Rows are points. Any point is a mix of the corners, with weights that add up to 1. It lies inside the corners' shape when no weight is negative. Say inside or outside, and name the corners with a negative weight.

Corners:
(1): [ 3.0 -2.4]
(2): [-7.4 -1.4]
(3): [3.7 4.0]
Points:
[-1.5  1.9] -> outside (1)
[-7.0 -2.5] -> outside (3)
[ 0.1 -1.5] -> inside
[-2.9 -0.8] -> inside
[-0.9  1.5] -> inside
[-1.1 -4.1] -> outside (3)
[-6.7 -2.5] -> outside (3)
[2.8 2.4] -> inside
[ 2.5 -1.8] -> inside

Corners:
(1): [ 6.6  6.2 -5.0 -3.8]
(2): [ 0.0 -4.3  2.3 -1.0]
(3): [-5.6 -2.0  0.1 -2.2]
(4): [ 4.4  7.6 -2.9  0.4]
(5): [-1.1 -7.5 -1.1  0.1]
Points:
[ 5.3  1.4 -3.1 -3.4] -> outside (3, 4)
[ 5.8  3.8 -3.3 -1.7] -> outside (3)
[ 0.5 -2.6  0.2 -0.6] -> inside
[-2.0 -3.3  1.4 -0.9] -> outside (1)
[-0.3 -5.0 -1.2 -0.2] -> inside
[ 3.7  2.9 -3.0 -2.5] -> inside
[ 4.2  3.0 -0.9 -1.3] -> outside (3, 5)
[-5.5 -2.8 -1.2 -3.4] -> outside (2, 4)
[-0.8 -3.7 -1.2 -0.5] -> inside

Corners:
(1): [ 4.0  5.1 -4.8  1.7  1.1 -0.3 -5.4 -1.2  1.7]
(2): [ 6.1 -3.5  3.8 -2.8 -3.8 -3.5  5.7  1.9  2.2]
(3): [ 0.1 -4.6 -0.9 -3.4 -2.5  3.1  3.8  0.1 -5.5]
(4): [-4.1 -3.0 -3.1 -1.7 -3.1 -0.8  0.7 -8.0 -8.1]
(5): [ 3.9 -1.6  2.2 -1.4  6.1 -2.7 -4.9  2.9  2.8]
(6): [-1.7  6.1  1.8 -5.0  3.7 -1.5 -4.7  1.1  2.0]
(7): [-0.1 -2.1  0.2  5.7  2.2  0.2  2.6  3.6 -7.9]
(8): [ 0.4 -1.8  4.1  5.6  5.1  3.2  3.0 -5.7 -0.9]
(9): [ 5.9  4.3 -4.0 -5.3 -1.7 -1.3  2.6 -4.4 -2.6]
(10): [-1.0  6.2 -4.7 -0.3  6.6 -2.2 -4.1  3.7  2.0]
Points:
[-0.7  3.6 -4.5 -4.6 -0.1  2.3 -0.2 -5.7 -2.5] -> outside (2, 5, 7)
[ 1.5  1.9  0.6 -3.7  2.5 -3.8 -0.4 -0.7  1.7] -> outside (1, 3, 7)
[-3.9  2.6 -0.1  3.4  2.3 -1.2 -3.1 -2.7 -1.7] -> outside (3, 5, 9)
[ 1.4  0.1  0.3 -1.6  2.7 -1.4 -1.9 -0.4 -0.4] -> inside
[ 1.3 -0.9 -1.8 -2.5 -1.1  0.7  1.6 -1.8 -3.7] -> inside
[ 0.0  3.1 -6.4 -1.5  2.7 -1.1 -3.2 -0.6 -4.3] -> outside (2, 6, 8)

Corners:
(1): [-6.2  1.2 -5.4  4.4 -1.3 -3.0 -2.2  3.1 -0.2 -5.2  0.9 -3.1 -2.5 -2.4]
(2): [-3.5 -1.0 -7.0  3.5  0.7 -4.1  1.2 -1.0 -2.1 -8.5 -6.8  0.2 -1.2  4.6]
(3): [-2.2  3.5 -3.2 -2.0 -3.2 -5.4  2.4 -1.7 -2.6 -2.1  1.7  2.6 -2.3  2.7]
(4): [ 0.0 -3.2 -3.7 -7.9  1.0  0.2 -4.1  2.7  5.3  1.4  1.7  3.9  4.1 -5.0]
(5): [ 0.7  3.5 -4.0 -1.4  4.8 -3.1  3.8 -0.7 10.6  5.8 -3.2  4.8 -3.8  0.9]
(6): [ 3.9 -6.6  1.0 -7.8 -6.6 -8.6 -5.0 -3.9  0.3  0.9  3.5  0.5 -3.5  3.6]
(7): [-1.8 -3.4 -3.8 -5.0  3.6 -1.7 -7.1  3.8  0.0  1.9  5.4 -3.5  2.8  0.7]
(8): [ 0.2 -0.4  1.7 -7.0 -3.2 -2.9 -2.8 -5.0  2.2 -2.6  1.2  2.7 -3.0  5.1]
(9): [-6.6 -1.0 -3.8 -1.5 -1.2  0.1 -3.5  2.0  0.1 -0.2  0.9 -7.4  7.2 -2.5]
(10): [ 0.7 -5.0 -4.4 -3.3 -5.9 -3.0 -2.3 -6.1 -0.3  0.1  5.9  4.5 -3.1  8.1]
(11): [-2.3 -1.2 -0.2 -3.6  2.4 -2.2 -3.5  4.9  9.6  6.1  5.1  4.5  5.0 -0.3]
(12): [-4.7  2.3 -4.3  0.7 -2.5 -3.5 -1.2 -1.7 -2.2 -2.2 -6.2  3.8 -7.2  3.3]
(13): [-1.6  3.3 -6.8  4.7 -2.4 -0.2 -3.4  5.0 -0.8 -2.1 -4.4 -3.0 -0.1  3.4]
(14): [-4.0 -2.5 -4.1  0.8 -0.1 -2.1  3.7  3.5 -1.9 -3.2 -2.1 -1.0 -5.9  2.4]
(15): [ 3.9 -1.1  0.3 -0.6  4.7 -1.0  0.0 -0.5  4.8  5.4  1.4  4.8  2.0 -3.0]
Points:
[-0.3 -2.5 -0.6 -5.7 -2.3 -4.1 -2.5 -1.8  2.3  1.6  3.2  2.1 -1.3  1.3] -> outside (2, 13)
[-0.7 -2.1 -2.3 -3.2 -1.5 -3.3 -2.5  0.3  0.1 -1.1  1.8  1.6 -2.0  2.6] -> outside (5, 9)
[-1.2 -0.7 -2.9 -1.6 -1.0 -2.4 -1.3  0.1  0.7 -0.7  0.4  0.9 -1.5  2.4] -> inside
[-1.4 -1.0 -3.6 -2.6  1.6 -2.5 -2.5  1.0  2.1  0.6  1.0  0.0 -0.2  1.5] -> inside
[-2.1 -1.4 -3.2 -3.9 -3.9 -3.0 -4.8 -1.5  1.1  0.2  4.7  0.5 -1.0  3.0] -> outside (2, 14, 15)
[-2.4  0.7 -3.6 -1.0  0.1 -0.9 -0.9  2.8  2.1  0.9  3.5 -0.2  1.2  0.3] -> outside (2, 6, 12)
[-0.7 -2.5 -3.8 -1.7 -0.4 -3.3  0.3 -1.0 -0.3 -1.1  0.7  0.0 -1.5  0.5] -> outside (8, 11, 12, 13)
